Each row is a point. Each copy is the shape, with its points in the same order, turned, moved and blurred by noise. Say if it was mirrored as well.

Shape (8 x 3)
[[ 1.22 -1.21 -0.49]
 [ 0.09 -0.01 -0.11]
 [ 0.31 -0.91 -0.61]
 [ 2.35 -0.18 -1.15]
 [-2.72  2.41  1.48]
 [ 1.41  0.06  0.35]
 [-0.06 -1.71  1.88]
 [-1.55  2.10  0.00]]
Copy 1 (8 x 3)
[[-0.33  1.61  0.51]
 [ 0.41  0.13  0.79]
 [-0.37  0.71  0.34]
 [ 0.93  2.44 -0.04]
 [ 1.80 -3.49  2.09]
 [ 0.98  1.37  1.34]
 [-1.21  0.44  2.89]
 [ 1.81 -2.12  0.68]]
Copy 1 is: mirrored
Copy 2 (8 x 3)
[[-1.56 -0.03 -0.51]
 [-0.01 -0.37 -0.74]
 [-0.93 -0.75 -0.68]
 [-1.89  0.92 -1.96]
 [ 3.97 -0.69 -0.54]
 [-0.68  1.05 -0.71]
 [-0.45 -0.02  1.59]
 [ 2.52 -0.73 -1.70]]
Copy 2 is: mirrored
Copy 3 (8 x 3)
[[ 1.27 -1.33 -1.20]
 [ 0.35 -0.09 -0.80]
 [ 0.46 -1.08 -1.22]
 [ 1.98 -0.49 -2.51]
 [-1.97  2.92  0.98]
 [ 1.67  0.07 -0.95]
 [ 1.10 -1.18  1.45]
 [-1.33  2.14 -0.59]]
Copy 3 is: only turned
Copy 4 (8 x 3)
[[ 0.11 -0.73 -1.56]
 [-0.50  0.44 -0.70]
 [-0.13 -0.80 -0.54]
 [ 1.47  0.45 -2.35]
 [-3.06  2.46  2.03]
 [-0.08  0.37 -1.94]
 [-2.23 -0.93 -1.89]
 [-1.28  2.31  1.14]]
Copy 4 is: mirrored

Shape (9 x 6)
[[ 2.45  0.44  1.58 -0.80  0.96 -1.71]
 [-0.92  1.66 -1.20  1.08  1.75 -1.23]
 [-2.01 -1.19  1.62 -0.53 -0.54  0.91]
 [ 0.41 -0.65  0.08  1.11 -0.08 -0.50]
 [ 1.26  2.16  1.65  0.08  0.22  1.55]
 [-0.68  1.15 -0.68 -0.59  0.37  1.54]
 [ 1.85  0.57  3.36  1.18 -1.20  1.37]
 [-0.43  3.33 -1.08 -2.91 -0.78  0.12]
 [ 0.69  1.58  1.08  0.43  1.18 -2.47]]
Copy 1 (9 x 6)
[[ 2.77 -1.64  1.07  0.41 -0.41  1.09]
 [ 0.78 -1.46 -2.45  1.45 -0.83 -1.43]
 [-1.43  0.80  0.08 -1.00 -1.21  0.21]
 [-0.69 -0.96  0.06  1.03  0.04  0.30]
 [ 1.63  0.89 -1.52  1.32 -1.17  2.23]
 [-0.10  0.48 -2.87 -0.20  0.11  0.77]
 [ 0.27  1.06  0.92  2.10 -1.58  3.36]
 [ 2.72  1.59 -2.57 -0.81  1.86 -0.27]
 [ 2.15 -0.98 -0.11  1.41 -1.07 -0.71]]
Copy 1 is: mirrored
Copy 2 (9 x 6)
[[ 1.25 -1.66 -0.06 -0.34  0.58 -3.32]
 [-0.49  0.96  2.10  1.48  2.48 -1.22]
 [-2.13 -1.09 -0.74 -0.42 -0.25  1.18]
 [ 0.54  0.07 -0.08  0.87  0.54 -0.54]
 [-0.67  1.49 -0.72 -1.78  0.07 -2.67]
 [-0.09  1.29  0.89 -1.28  0.53  0.40]
 [-0.74  0.29 -2.90 -0.80 -0.70 -2.73]
 [-0.48  1.10  3.81 -2.41 -1.14 -1.01]
 [ 0.08 -0.71  1.31  1.08  1.18 -2.96]]
Copy 2 is: mirrored

Shape (13 x 9)
[[ 1.56  0.98 -1.53 -1.53  2.27  0.78 -2.10  2.03 -0.30]
 [ 1.94  0.57  0.78 -1.32 -0.51  2.16 -0.91 -1.54 -2.03]
 [ 0.28  0.35 -1.64 -0.19 -2.18 -1.44  1.43 -0.89 -1.25]
 [ 0.70 -0.74 -2.27  0.00  0.86  1.80 -0.70 -1.30 -1.03]
 [-1.11 -1.43  0.14  2.10 -0.48  1.27  1.40  0.95 -1.60]
 [ 0.26  0.03 -1.84  0.18 -0.07  2.04  0.23  0.32  1.04]
 [ 1.15  0.46 -1.61 -0.63  1.29 -2.02 -1.22 -2.06 -1.71]
 [-1.46  2.71 -1.19  2.57 -0.53  0.21 -2.11  1.47  1.26]
 [-1.25  1.25  0.20 -1.45  0.24 -1.69 -1.20  1.80 -1.68]
 [-0.48  2.88 -0.32  2.05  1.37 -0.14 -0.07 -0.62 -2.66]
 [ 1.34  1.49  0.31  1.32 -0.96 -1.91 -1.07 -0.07 -0.07]
 [ 2.02 -1.10  2.12 -1.47  1.25  0.66  1.28 -1.90  0.85]
 [ 0.83  0.97 -0.69  2.18  0.82 -0.01 -0.73 -2.44  1.46]]
Copy 1 (13 x 9)
[[-0.81  1.77 -1.26 -2.39  1.35 -1.35 -0.37 -1.48 -1.85]
 [ 1.45  3.50 -0.49 -0.31 -0.62  2.24  0.76 -1.06 -1.02]
 [-0.54  1.10 -1.82  0.42 -1.10  0.86  1.67  2.23  1.35]
 [-1.41  3.09 -1.93  0.69  0.21  0.73  1.42 -2.00 -0.07]
 [-1.68  0.86  0.38  3.51  0.22  0.47  1.19  0.61 -0.79]
 [-1.76  1.09 -0.86  0.65 -1.27 -0.56  0.73 -1.87 -0.08]
 [ 0.58  2.33 -3.27 -0.71  2.17  0.72  1.47  0.34  1.13]
 [-0.07  1.23 -0.43  1.56 -0.25 -3.41 -2.02 -0.45  1.49]
 [-0.28  1.22  0.67 -1.43  1.92 -0.39 -0.43  1.96  0.58]
 [ 1.71  3.02 -0.23  1.69  1.64 -2.01  2.00  0.71  0.44]
 [ 2.06  0.43 -2.31  0.66  0.01 -0.55 -0.68  1.31  0.26]
 [ 1.53 -0.71 -0.83  0.08  0.28  3.05  2.08 -2.42 -0.84]
 [ 1.54  0.79 -2.74  1.84  0.07 -0.83  0.88 -2.09  1.75]]
Copy 1 is: mirrored
Copy 2 (13 x 9)
[[-2.31 -0.41  0.69 -0.91  1.37 -0.48 -0.49  3.54  1.94]
 [ 1.77 -0.21 -0.22 -0.32  0.67 -1.16 -2.45  2.17 -0.83]
 [-0.47  0.58 -0.95 -1.75 -1.75  0.01 -0.01 -0.71 -1.63]
 [-0.51  0.92 -1.87  0.06  1.04  0.06 -1.71  0.93  1.10]
 [ 0.85 -0.02 -1.40  2.02 -1.29  2.60  0.65  0.34 -0.14]
 [-0.44  0.73 -0.12 -0.17 -0.67  1.23 -1.49  0.37  2.38]
 [-1.84  0.86 -0.90 -0.75  1.24 -2.57  0.39  0.54 -0.97]
 [-2.03  2.67  1.50  1.31 -3.28  0.19 -0.09  2.23  1.19]
 [-2.91 -1.47  1.28  0.27 -0.85 -0.19  0.49  1.98 -1.70]
 [-0.67  3.18  0.65  1.18  0.44  0.41  0.70  1.88 -2.07]
 [-0.03  1.09  0.66 -0.77 -2.14 -2.01  1.33  1.51 -0.49]
 [ 2.45 -1.50  0.97 -0.06  1.76 -1.84 -0.20 -0.92  1.10]
 [ 0.31  2.92  0.16  0.73 -0.44 -1.94  0.10 -0.16  1.53]]
Copy 2 is: only turned
